Each row of a before or after table is a point. The points were changed in one or more steps. Then noise was added and the rows were shuffled. The steps act on columns, c1 being the first. Write out the steps. A step turns or swaps two columns, mirrors them in a line or flattens them onto one, adds a multiple of one to another, or multiplies or shifts one. Angles are multiples of 10 degrees, from the lower column toward the higher: turns from -170 to 170, lines from 10 to 170 but not 90. Use the fewest steps. Two steps may share a column if one is a turn and the other turns, adds or multiplies; they go together, in the order done. Otherwise the lowest column goes first.
In the rows, 128 means zero.

Before, 13 rows:
[[145  85]
 [126  94]
 [123  94]
 [120 141]
 [149 155]
 [111 149]
 [147 147]
 [139 147]
 [140 129]
 [140 143]
 [132 131]
 [ 62  53]
 [131 132]]
After:
[[140 138]
 [123  93]
 [139 156]
 [122 134]
 [149 162]
 [108 134]
 [148 168]
 [ 61   9]
 [124  92]
 [139 151]
 [132 134]
 [128 133]
 [143  97]]
Steps: add 0.7 times c1 to c2

Before (8 x 4):
[[153 107 170 117]
 [ 92 170 154 147]
 [ 94 152 165  94]
 [ 98 131 113 116]
 [183  99 109 109]
 [167 172 104 145]
 [104 176 124 156]
 [148  98 128  76]]
After:
[[173 155 116 155]
 [ 65 140 144 110]
 [170 113  94  97]
 [179 131  95 146]
 [ 97 102  94 118]
 [ 95 115 136  76]
 [117 191 121 145]
 [155 124 148 117]]
Steps: turn c1 and c2 by -150 degrees; turn c2 and c3 by 150 degrees

Before (11 x 9):
[[147 102 133 131 143 150  98 149 129]
 [ 85 181  87 112  84 111 100 161 129]
 [148 118 107  99 135 139 125 150 164]
 [184 140 124 134 165 146  96 165 126]
 [187 104 117 167 120 178 107 110 143]
 [ 92 182 119  83 121 172 135 138 119]
 [159 113 167 140 121 167 104 149 143]
 [ 94 204 128 113  90 105 128 113 151]
 [ 67 163 105 132 123 111 140 113 132]
 [106 179 118 151 114 147 127 164 166]
 [ 72 177 102 105 127 130  86 119 162]]
After:
[[148 118 118  99 135 139 117 161 102]
 [ 85 182  65 112  85 111 137 160 138]
 [107 179 107 150 113 148 163 174 104]
 [159 112 183 141 120 166  94 152 120]
 [188 105 145 167 121 179  90 117 107]
 [ 93 205 110 113  90 105 181 121 101]
 [ 92 183 101  83 121 172 173 133 140]
 [147 102 143 130 143 151  80 148 135]
 [ 73 178  73 104 127 129 119 131  93]
 [184 139 152 134 165 146 106 163 142]
 [ 66 162  75 131 122 109 165 115 118]]
Steps: add 0.5 times c1 to c3; add 0.7 times c2 to c7; mirror c8 and c9 in the line at 10 degrees

Before, 11 rows:
[[124 118 112 168 147 118 112  95 119 197  73 105]
 [102  96 169 126  57 118 132 134 142 162 128 171]
 [ 91 163 165  70 128 158  86 162 140 151 139 113]
 [182 123 129 150 111 148 158 150 121 138 103 162]
 [161 136  74  85 144 102 209 133 176 170 139 103]
 [134 147  70 138 101 137 179 142 127 130 144  68]
 [143 124 134 149 127 135 174  86 124 118 132 104]
 [157 161  90  86 150 137  54 101 159 184 138 120]
 [120 153 114 164 156  99 132  93 162  86 153 151]
 [149  87 132 104 151 117 148 135 155 141 171 124]
 [129 133 106 102 108 168 162 144  60 120 160 120]]
After (11 x 12):
[[127 143 106 170 111 168 137 147  92 119 144 155]
 [124 129 113  86 150 117 142  92 147 196 128  67]
 [159 173  93 113 150 136  43 101 190 185 138 137]
 [120 161 115 103 153 100 154  91 195  84 116 160]
 [133 155  68 154 103 140 176 140 154 130 191 122]
 [103 107 169 131  53 117 131 133 170 162  89 141]
 [144 134 131 141 124 135 175  85 154 115 153 124]
 [150  97 133 160 151 116 127 139 189 142 146 167]
 [ 91 169 163 148 128 156  59 164 168 152 148 134]
 [160 147  73 211 141 102 161 130 204 170 156 130]
 [182 132 131 129 110 147 164 150 151 138  86 119]]
Steps: shift c2 by 10; mirror c4 and c7 in the line at 70 degrees; shift c9 by 30; turn c11 and c12 by 70 degrees

Before (9 x 18):
[[154  86 167 148 123 155 154 159 141 101 142 146 139  91 134 169 142 128]
 [121 115 117 129 118 139 109 116 159 143 101 157 143 138 153 127 132 111]
 [160 100 100 174  75 173  90 110 136  99 134 123 140 144 107 148 109  71]
 [111 121 133 113 110 151 101 123 121 154 107 170 137 151 141 106 152 102]
 [124 134 143 149 105 111 119 106 130 138 121 161 142 151 141 127 158 112]
 [119 118 154 122 143 132 131 125 100 133 125 142 129 134  93 125  98 131]
 [157  76 189 141 135 145 144 156 129 113 136 116 147 116 130 128 122 145]
 [125 124 124 135 147 115 114 140 144 132 101 177 107 149 126 108 157 102]
 [112 117 142 101 119  98 126 125  99 143  99 160 123 128  97  75 121 155]]
After (9 x 18):
[[112 116 140 154 163 100 118 115  99 144 100 159 120 129  97  75 121 156]
 [157  76 188 126 110 146 118 158 130 113 136 112 147 115 131 129 123 145]
 [125 124 125 125 165 115 125 141 145 131 103 179 107 150 126 108 158 102]
 [125 134 142 102 131 111 126 114 129 138 121 161 142 152 141 126 159 113]
 [154  86 166 121  81 155  97 165 140 100 143 136 139  91 134 168 143 127]
 [121 116 116 123 104 138 133 117 158 143 100 161 144 140 153 127 133 110]
 [118 117 154 133 136 131 121 125 101 133 123 140 129 133  93 125  95 131]
 [160 101 100  78   6 171 165 126 136  99 133 136 140 144 106 147 110  72]
 [110 122 133 138  77 150 140 119 121 155 107 176 137 152 142 106 151 101]]
Steps: mirror c4 and c8 in the line at 80 degrees; add -1.5 times c6 to c5; mirror c7 and c12 in the line at 100 degrees

Before:
[[189 129 129 124  77 150 139 151  77 175 138 157 151 125 151 162 106 169
  133 167 136  76 107  57 144 110  54 113 112 136 117 148]
 [138 107 101 117 106 157 124 146 142  96 157 119 118  96 125 131 147 172
  114 146  68 141 131 155  77 130 145 107 155 126  97 135]
 [117  97 107  94 105 138 101 159 151 128 161 117 113  96 103   7 149 168
  139 154 139 160 142 133 125 117 124 120 165 101 126 146]
 [118 131 100 103 131 130 110 178 130 124 169 143 157 131 114 157 149 176
  114 156 155 127 111 131  92 142 143  99 161 144 147 140]
 [119  99 103 118 159 126 104 166 145  98 149 125 112  96 103 141 144 152
   99 159 152 160 117 133 138 155 150 135 113  94 104 141]
 [114 130 103 118 140  93 118 125  97 115 164 141 177 148 129 134 138 143
  103 158 107 117 130 134 154  97 123  61 138 108 115  62]
 [120 131  98  87 139  48 100 139  68 131 127 128 144 170 118 165  86  84
  116  98 132 164 136 150 112 153 129 138 135 106 208 141]
 [146 116 100  91 119 158 129 174  97  92 154 151 111 123 102 154 136 157
   99 157 146 122 139 140  84 144 150 113 134 153 234  82]
 [151 121 130 112 103  98 133 117 145  92 103 136 115 118  94 156 113 150
  106 111 128 161 100  75  97  82 140 111 131 137 100 110]]
After (9 x 32):
[[138 106 101  94 104 157 123 144 142  96 156 119 116  97 156 133 147 173
  113 145  68 142 131 154  77 130 145 106 124 126 127 134]
 [119  99 102 104 160 125  98 165 146  97 148 125 112  99 112 140 144 151
  101 159 150 159 118 133 139 157 150 135 104  93 128 141]
 [119 132  98 188 139  47  92 138  67 131 128 129 145 170 135 164  87  86
  117  97 132 164 137 151 112 153 129 137 117 105 196 142]
 [151 122 129  95 104  99 133 118 145  92 103 137 115 118 132 156 113 150
  106 111 129 163 100  75  97  81 141 112  92 138 134 110]
 [119 132 100 137 131 129 103 178 130 124 168 142 160 131 161 157 150 176
  114 157 157 127 111 129  93 142 143  98 115 144 158 140]
 [114 131 103 113 140  93 115 124  96 115 164 141 179 148 138 135 138 144
  104 159 108 118 130 134 154  97 122  62 128 107 133  62]
 [191 129 129 115  77 150 142 150  76 176 139 157 152 124 112 161 106 167
  135 165 135  75 105  56 144 109  54 112 151 135 129 148]
 [145 116  99 215 118 158 130 174  98  92 156 150 110 125 135 152 136 159
   99 156 146 123 140 140  84 142 151 112 102 153 199  82]
 [117  97 107 114 104 137  93 159 151 126 160 117 113  97 166   7 150 169
  140 154 140 159 142 134 124 117 124 121 102 100 159 145]]
Steps: turn c4 and c31 by -70 degrees; multiply c7 by 1.3; swap c15 and c29

Before (10 x 64):
[[173  70 129 175 110 182 182 164 170 101 135 147  85 103 157 136 177  87
  182  96 200  99 102 122 158 130 105 162 212  87 108 116 138 176 106 115
  140 103 109 102 144 133 156 130  94  93 118 125 133 154 145 119 108 152
   98 136 146  89 150 164 122 201 119 181]
 [129 121 143 182  97  72 118 145 107 137 136 165 134 154 130 115 154 183
  125 149 121  92 111 137 199 113 150  96 116 173 113 117 140 115  94 195
  129 119  93 139  88 171 114 140 153 144 114 152 118 100 151 136 143 131
  120 142 157 101 130 134 156 123 103 145]
 [159 105 140 169 121 194 146 165 154 106 175 177  97 120 113 128 154  93
  176  71 173 109  95 163 163 156 124 152 210  62 149 116 145 146 135 111
  140  80 127 103 129 139 119 119  90 141 106 120 113 137 131 108 132 127
  115 184 167  78 108 160 121 209 153 159]
 [ 86 107 121 142 133 134  96 118  88 133 106 166 157 113 117 129 197 142
  142 129 153 128 118 155 174 133 160 100 108 182  84 126 131 122  91 176
  113 111 148 139  94 123 133 163 151 180 146 123 169 117 135 116 147 120
   84 134 175 119 132 115 119 100  66 154]
 [126  89 106 149 105 125 124 117  85 117 117 200 110 149 136 135 161 180
  149 131 138 108 105 131 185 127 148  95  90 186 120  99 119 106 104 176
  139 110  95 124  98 141 113 150 122 166 148 102 153 123 116 124 168 135
  138 129 141 107 134 106 122 120 108  80]
 [ 90 122  64 134 201 100 214 116  97 156 170 122  79  91 172 133 157 127
  150 106 147 173 104 148  63 144 111 128 144 113 121 194 123 120 134  87
  148  54 134 133 109 144 164 188 107 138 179 145 144 201 141 111  95 135
  138 131 140 139  66  95  88 119 140 100]
 [128 102 127 167 117  69  96 132 102  99 117 162 162 133 144 119 141 150
  129 133  99  94 111 138 164 136 130 105 139 162  97  92 130 138 124 186
  100 107  86 143 103 123  98  97 144 172 161 104 111 117 129 155 192 121
  120 125 152 100 138 114 105 135 107  88]
 [ 84  84 102 111 180 115 208  53 131 173 147 131 104  99 190 110 131 110
  160  99 148 170 109 173  98 161  97 132 139 118 114 160 100 118 115  80
  139  95 167 124 114 102 148 163 129  86 169 163 152 180 115  76 107 106
  116 136 135 133  81  95 110 113 161  87]
 [ 77  70  98  94 177 144 209  81 112 149 148 111 114 112 190 113 103 142
  148 120 130 162 121 128  93 105 115 161 174 138  86 164 102 144 150  49
  140  94 192 126 134 152 161 180 102 125 144 145 151 169 131 136  96  84
  103 136 107 154  67 119 112  93 139  61]
 [108 107  98 138 126  92  46 133  94  89 119 157 141 112 124 126 178 188
  118 132 130 126  74 147 188 140 158  79 116 181  93  92 130  93  86 167
  145 117  97 106  89 137 135 140 104 136 129 159 165 109 159 132 172 132
  111 126 168 112 148 141 159 113  72 141]]
After:
[[126  89 105 149 106 126 123 117  86 117 118 200 110 148 136 136 161 180
  149 131 137 107 105 130 185 126 147  94  89 187 119  99 119 106 105 176
  139 109  96 124 130 140 113 151 123 166 148 102  96 122 115 124 168 136
  138 129 141 106 134 105 152 119 107  80]
 [ 85 108 121 143 134 134  95 117  88 133 107 166 157 113 117 129 198 142
  142 129 153 127 118 156 174 134 160 100 108 182  85 127 130 123  89 176
  114 111 148 140 135 124 133 162 151 181 148 123  89 117 136 116 147 121
   84 134 175 119 132 115 165 100  66 154]
 [ 90 122  63 134 201 100 214 115  98 157 169 121  80  91 172 132 157 127
  151 106 147 172 104 148  63 143 112 128 144 113 123 194 122 120 134  88
  148  54 134 133 102 143 164 188 108 138 179 146 117 201 141 111  94 135
  139 131 140 139  66  95 166 118 140 100]
 [128 103 128 168 118  69  96 132 102  99 118 162 162 133 144 119 141 151
  130 134  98  95 110 138 164 135 130 105 139 162  96  93 131 138 124 186
  100 107  86 144  91 124  99  97 145 173 160 104 113 118 130 154 192 122
  121 126 153 100 138 114 129 136 108  88]
 [ 84  84 102 111 180 115 209  53 131 173 146 132 104  98 189 110 132 111
  159  98 147 170 109 171  98 160  97 132 139 118 115 160 100 118 114  81
  138  96 167 124 125 102 149 163 129  86 169 164 114 179 114  76 107 104
  115 135 135 133  80  95 159 113 161  85]
 [109 107  99 139 126  93  46 133  94  90 119 157 142 112 124 126 177 187
  118 131 130 126  74 147 187 139 157  80 117 182  92  92 130  92  85 167
  145 117  97 106 158 136 135 139 104 136 127 159  76 109 160 132 171 132
  110 127 167 113 147 142 137 112  72 142]
 [159 105 139 169 121 194 146 166 154 107 175 178  96 120 112 129 154  92
  176  72 171 110  95 162 163 157 124 152 210  62 149 117 145 146 136 111
  140  81 127 103 114 138 119 119  90 139 105 120 134 137 131 109 132 128
  115 184 167  79 108 160 122 210 152 159]
 [173  70 129 175 109 182 183 164 169 101 136 146  85 104 156 135 176  88
  183  98 199 101 101 121 158 129 104 162 212  88 108 117 138 176 106 115
  141 104 108 103 133 133 155 131  94  92 118 124 144 153 145 120 108 152
   98 136 146  89 151 165 136 201 120 182]
 [ 75  71  98  93 177 145 209  82 113 149 148 111 114 113 190 113 102 143
  148 118 129 162 121 128  93 104 114 161 173 138  86 165 102 144 151  48
  139  94 192 126 133 153 161 180 102 125 144 145 132 170 131 136  97  84
  101 136 107 154  67 118 156  93 139  61]
 [128 121 143 182  96  72 118 145 107 137 137 165 134 153 130 115 154 183
  125 150 121  93 112 137 198 113 150  96 116 173 113 117 139 115  95 195
  130 120  92 139 129 171 114 141 154 144 115 152  84  99 152 136 143 131
  120 142 158 101 130 133 102 123 103 145]]
Steps: turn c49 and c61 by 130 degrees; turn c41 and c49 by 70 degrees

Before, 9 rows:
[[ 97 127 112 168 138 118 160  48 189 112 135 152  77 121 198 144  91 151
  106 139 153 122  91 137 124 132 146 106 120 115 122 163  91 137 158 140
  127 137 185 167 114 138 114  72 150 168 121 168 156 141 143  62 146 184
   68 111 111 118 128 140 186 131 154 167]
 [101 142  76 167  91 189 130 150 118 169 167 121 171  90 188 147  79 145
  118 102 165 130 102 104  77 108 169 116 114 112 161 179 132  98 187 133
  148 120 129 157 101 155 201  96  70 147 152 142 144 184 122 142 121 115
   90 136 118 154 101 159 103 113 114 121]
 [ 96 119 115 143 141 140 198 156 163 125 102 113 157  84 124 118  51 127
  130 112 158 182 144 129 116 166 176 160 114 152 131 143 124  98 122 139
  151 142 149 185 150 143 178 103 116 108 106 133  74 118 124 151 111  84
  141 109  95 146 148 127  96  76 162 105]
 [117 139 120 154 116 121 226 159 117 147 179  96 118 135 134 107  89 142
  178 118 124 163 147  90 109 158 194 127 150 137 138 143  82 150 162 138
  104  70 199  98 118 105 102 162 110 126 143  65 126 143 133 142 131 108
  118 109 125 172 123  91 176 116 148 139]
 [101  80 163 108 107  80 134  90 129 124 127 138 126 128  99 163 105 113
   97 157 163 153 139  79 133 145 144 140 128 162 128 132  96 104 130 129
  129 123 132 160 124  88 113  71 168 156 123 157  90  95 106 121 110 144
  150  76 147 169 126 166  95  91 130 150]
 [105  79 101 194 109 137  96 131 184 161 131 100 129 127 184 119 102 150
  124 100 149 149 136  87  96  95 130  73 108  73  93 119 136 107 153 130
  114  79 143 160 146 119  87 113  94 171 166 106  51 137 100 143  97 199
  106  63 133  74 127 147 163 167 162 167]
 [ 52 170 139 197 175 131 147 104 130 163 114  90 122  86 109 134  70 194
  138 123 203 105 145 162  98 159 121 172 174 130 107 161 127 102 158  73
  104 126 163  97 120 145 125 181 140 137 126  97 115 151 168  74 143  85
  151 116  69 114  91 179 149 137 109 138]
 [ 87 147 105 134 141  78 159 135 125  94 122 165 124 152  99  82 128 124
  108 169 149 167 138 120  66  93 112 119 156 143 123 100  85 145 135  85
  155  89 131 192  94 161 188 158 131 118 140 110 127 146 100 136  99 115
  150 133 142 178 143 127 177 142  91 113]
 [ 83 168 102 163 121 132 128 133 121 151 114 109 100 104 172 164 160 105
  134 156 134 142  80  87  95  75 114 108 102 108 120 150  76 102 199 139
  171 136  91 160  98 123 146 138 170 178 139 165 123 134 184 148 121 107
   87 154 106 167 144 143 135 101 139 128]]
After (9 x 64):
[[ 85 146 106 132 139  74 157 136 124  96 121 165 101 153 100  84 128 125
  107 169 149 167 136 120  66  91 113 120 157 144 120 100  84 144 133  84
  155  90 131 169 115 163 187 161 130 118 139 110 127 147 100 136  99 114
  151 132 141 179 143 125 177 141  91 111]
 [ 98 126 112 171 140 117 163  48 189 110 135 150  67 122 200 144  91 150
  108 139 152 121  91 138 122 130 147 105 120 114 123 161  91 137 159 139
  128 135 184 143 120 137 116  72 150 170 122 169 156 143 143  64 145 184
   67 111 109 119 128 141 186 131 156 169]
 [ 95 119 116 143 144 140 199 154 164 125 103 111 136  82 124 121  49 129
  130 113 157 183 143 128 114 166 173 161 114 155 131 142 124  99 123 138
  153 140 149 172 143 142 177 103 115 109 106 136  73 116 124 151 110  88
  142 109  97 146 145 127  96  76 161 103]
 [115 139 121 157 118 121 225 157 116 148 180  98 126 136 132 108  91 140
  177 120 123 164 148  90 109 155 193 127 149 138 139 143  79 151 160 139
  106  72 196 104 112 106 102 162 112 129 142  67 125 143 133 144 133 108
  116 108 125 173 124  90 177 115 148 138]
 [100  79 163 109 106  79 133  92 129 126 127 140 116 128 100 164 105 114
   98 157 162 154 141  77 134 144 145 141 123 162 128 131  95 104 132 130
  131 123 131 148 140  87 115  71 166 156 120 158  93  97 109 119 111 145
  149  75 148 171 124 164  97  93 129 151]
 [ 83 167 105 163 122 129 129 132 124 151 115 111  89 103 174 163 160 102
  136 157 132 143  79  89  93  76 113 106 103 110 121 149  75 102 201 137
  173 137  95 142 112 120 145 139 171 178 141 164 125 136 181 146 121 110
   85 155 110 167 143 144 134 100 141 128]
 [ 50 169 139 199 172 133 147 102 133 161 114  87 133  89 108 136  71 193
  136 124 205 107 148 161  96 159 121 171 175 131 108 162 128 102 159  73
  103 127 163 108 119 145 124 178 140 135 126  98 118 153 166  73 141  85
  149 117  70 115  92 181 150 138 109 140]
 [ 98 144  78 168  93 188 130 151 119 169 168 121 157  92 188 148  81 144
  120 102 165 130 103 105  77 112 166 115 116 111 164 177 128  97 184 135
  147 117 129 157  87 155 202  94  67 146 150 141 144 186 124 140 120 114
   90 138 119 154 104 158 104 115 113 121]
 [106  79 103 197 110 135  97 131 183 160 131 101 119 124 185 120 103 149
  125  97 149 148 138  87  96  96 129  73 111  73  90 119 137 106 147 132
  114  77 142 149 131 116  86 113  94 170 167 106  51 137 100 143  96 201
  107  65 133  76 127 150 163 168 164 167]]
Steps: turn c13 and c40 by 20 degrees; multiply c40 by 0.7; add 0.5 times c20 to c41

Before (11 x 64):
[[104 155 146 104 115  64  90 108 146 130 180 126 134 129 145 168 152 148
   56 144  90 157 111 129 116 150 131 119 118 180 144 169 111 164  96 129
  148 144  98 159 131 195 168  92  60 124 122 104 163 132  95  95  97 185
  154 142 119 111 142 130 164 115 100  96]
 [ 99 100  98 187 168 164  95  74 154 121 167  88 121 158  82 152 176 104
  105 100 142 105 114 161  93  61  91 209 152  90 103 133 109 189 169  92
  143 129 111 114  89  98 177 132 157 116  72 148 131 153  74 169 111 108
  137 181 109 166 100 181 157  74 143 172]
 [127 134 111 153 127 124  87  88  87 136 161  71 128 186 120 136  96 115
   93 162 114 117 150  69 116  77 123 174 143 110 125 142 145 111  82 108
   60 184 145 120 164 177 110 125 101 129 167 101 110 126 134 125 123 192
  184 122 120 109 140  83 101 146 124 156]
 [173 128 145 152  75 140  97 127 128 114 148 150 186 174 160 157  96 149
  112 142  96  65 164 145 156 138 171 136 106 139 127 115  93 114 143  87
  136 189  81 118  88 163 130 122  93 178 142 161 121 100 106 150  88 117
  107 160 151 136  71  87 142 120 160 163]
 [121 121 125 185 106 165 158 147 137 128 120 147 114  89 133 151 115 175
  133 119  87 160 167 164 150 155  93 122 147 157 151 125  73 163 172  93
  135 126 106 118  93 117  94 149  92 151 112 149 105 115 101 164 125 110
  176  86 164 105 100 122 103  44  78  90]
 [ 78 130  71 135 168 106 122  72 145  91 165 125 130 118  93  67 110  90
  124 144  86 129 105  91 174 133 129 175  93 121 125 152 101 181  89 119
  145 163 133  76 119 108 147 103 149 138 132 166 182 128  78  82 117 152
  151 102 176 162 102 179 144 111  60 153]
 [104 120 128 176  96 131 154 160 145 153 112  85  98 164  94 136 180  96
   77 123 174 144 116 165  96 128 124 138 130 109 132 165 162 109  92 158
  152 163 126 149 163 175 159 131  81 128 143 135 127 117 137 139 135 113
  134 159 119 153  81 115 130 104 127 126]
 [ 87 147  68 148 113 164 164 171 158 158 149 168  97 151  72 109 151 148
   86 153 103 100  78 149 167  87 151 138 101 127 151 175  97 129 154 135
  147 122 154  70 173  95 120 149 151 108 136  72  89 134 106 153 156 160
   96 113  91  83 135 170 132 127 123 158]
 [160 170  83 121 103 126 118 139  91 107 139 134 121 175 122 143 133 165
   90  86 158  75  78 133  96 152 144 164 162  98 164 115 151  97  76 134
  127 131 139 158 113 144 164  79 155 113 112 153 114 166  90 136 168 133
  121  87 163 164  98 144  71  62  91 118]
 [140 138  93  97  86  76 130 161 188 156 124 108  94 167 108 117 140 146
  155 126 167 134 157 128 163 127  96 185 107 154 157 110 116 167 170 151
  131 151  78 127 116 137 143 113  98 140 130  94 138 174  70 158 106 138
  135 110 138 116 152 146 129 146  98 170]
 [124  90  87 120 110 152  70 136 145 164 132  97 144 119  87  92  92 175
  155 121  80  78 152 110  98 139 113 161 107 140 106 102 130 149 143 177
  127 143 174 150 157 123  97 144  90 139 130  96 123 140  87 165 181 196
  132 136  84 154 141  97 133 143  65 112]]
After (11 x 64):
[[124  91  87 119 111 152  70 135 144 164 132  96 163 118  92  90  92 173
  154 121  80  78 170 109  98 138 113 161 106 140 106 104 131 149 142 176
  127 144 174 150 124 123  98 144  90 139 131  97 124 138  86 165 180 246
  132 136  83 153 141  97 134 142  65 113]
 [161 169  83 122 102 125 118 141  91 109 139 135 142 174 171 142 132 167
   90  86 157  75 136 133  96 152 144 164 161  99 163 114 150  95  76 133
  127 131 139 157 155 143 163  80 154 113 112 151 114 165  89 135 170 183
  121  88 162 164  98 143  71  62  92 119]
 [ 77 132  70 134 168 106 123  72 144  90 166 124 150 119 138  67 110  90
  123 143  87 130 154  91 173 133 129 174  94 119 125 151 100 180  88 119
  146 163 131  77 160 109 147 102 149 137 131 166 181 128  78  81 117 202
  151 101 176 162 103 179 144 109  59 154]
 [172 128 144 152  77 139  96 128 130 114 147 150 207 174 105 158  97 148
  112 141  97  66  70 147 157 137 171 136 107 141 126 114  90 114 143  89
  137 188  80 118 132 162 131 122  93 178 142 162 121 100 107 150  87 167
  106 159 152 136  71  86 143 120 159 163]
 [141 136  95  97  86  75 130 161 189 157 124 108 112 167  93 118 140 146
  156 126 168 135 127 129 163 125  97 186 106 154 157 109 115 168 169 152
  132 150  78 128 143 137 143 112  98 140 129  94 140 175  69 157 106 189
  136 110 139 116 152 147 128 146  98 170]
 [100 100  98 187 169 164  96  75 154 121 167  90 141 159 126 150 177 104
  104 100 142 106 138 160  92  61  91 209 152  90 104 134 109 190 170  91
  142 129 111 115 190  97 177 133 157 117  71 147 130 153  74 170 110 158
  136 181 109 167 100 182 156  74 143 172]
 [127 136 109 153 126 124  87  87  87 136 161  72 146 186 103 137  96 114
   95 162 113 116 151  69 117  75 122 172 142 111 124 142 147 111  82 108
   59 185 146 120 101 178 108 127 102 130 167 101 111 126 134 124 123 242
  183 123 121 108 140  85 100 146 125 157]
 [ 88 148  67 147 114 164 163 170 158 158 150 169 118 150 156 109 149 147
   86 152 103 100 211 150 168  86 151 137 101 128 150 174  98 130 155 135
  147 120 154  70 138  96 120 149 152 109 136  71  88 134 105 154 156 211
   96 114  91  82 135 170 133 128 123 157]
 [104 121 128 176  98 132 154 161 144 153 113  86 117 162 128 137 180  95
   78 124 174 144 179 166  95 128 123 138 129 108 131 165 162 109  92 159
  152 165 126 150 125 175 160 130  80 131 144 136 129 115 136 139 134 163
  135 160 118 153  80 116 131 105 127 125]
 [122 122 126 184 105 166 159 146 137 128 118 148 135  91  93 152 115 176
  132 118  86 160  92 163 149 155  93 121 147 156 151 123  73 164 172  93
  134 126 107 117 143 117  95 149  91 151 112 148 105 115 100 163 124 161
  175  85 165 104  99 121 104  45  77  90]
 [104 153 146 105 115  66  89 109 146 129 180 125 153 130 150 169 153 148
   57 143  90 157 123 129 116 148 131 120 117 180 144 169 110 163  98 129
  149 144  98 159 119 195 168  93  58 124 122 103 163 131  96  96  97 235
  153 143 119 112 141 130 166 116  99  96]]
Steps: shift c13 by 20; turn c15 and c23 by 70 degrees; turn c23 and c41 by -140 degrees; shift c54 by 50
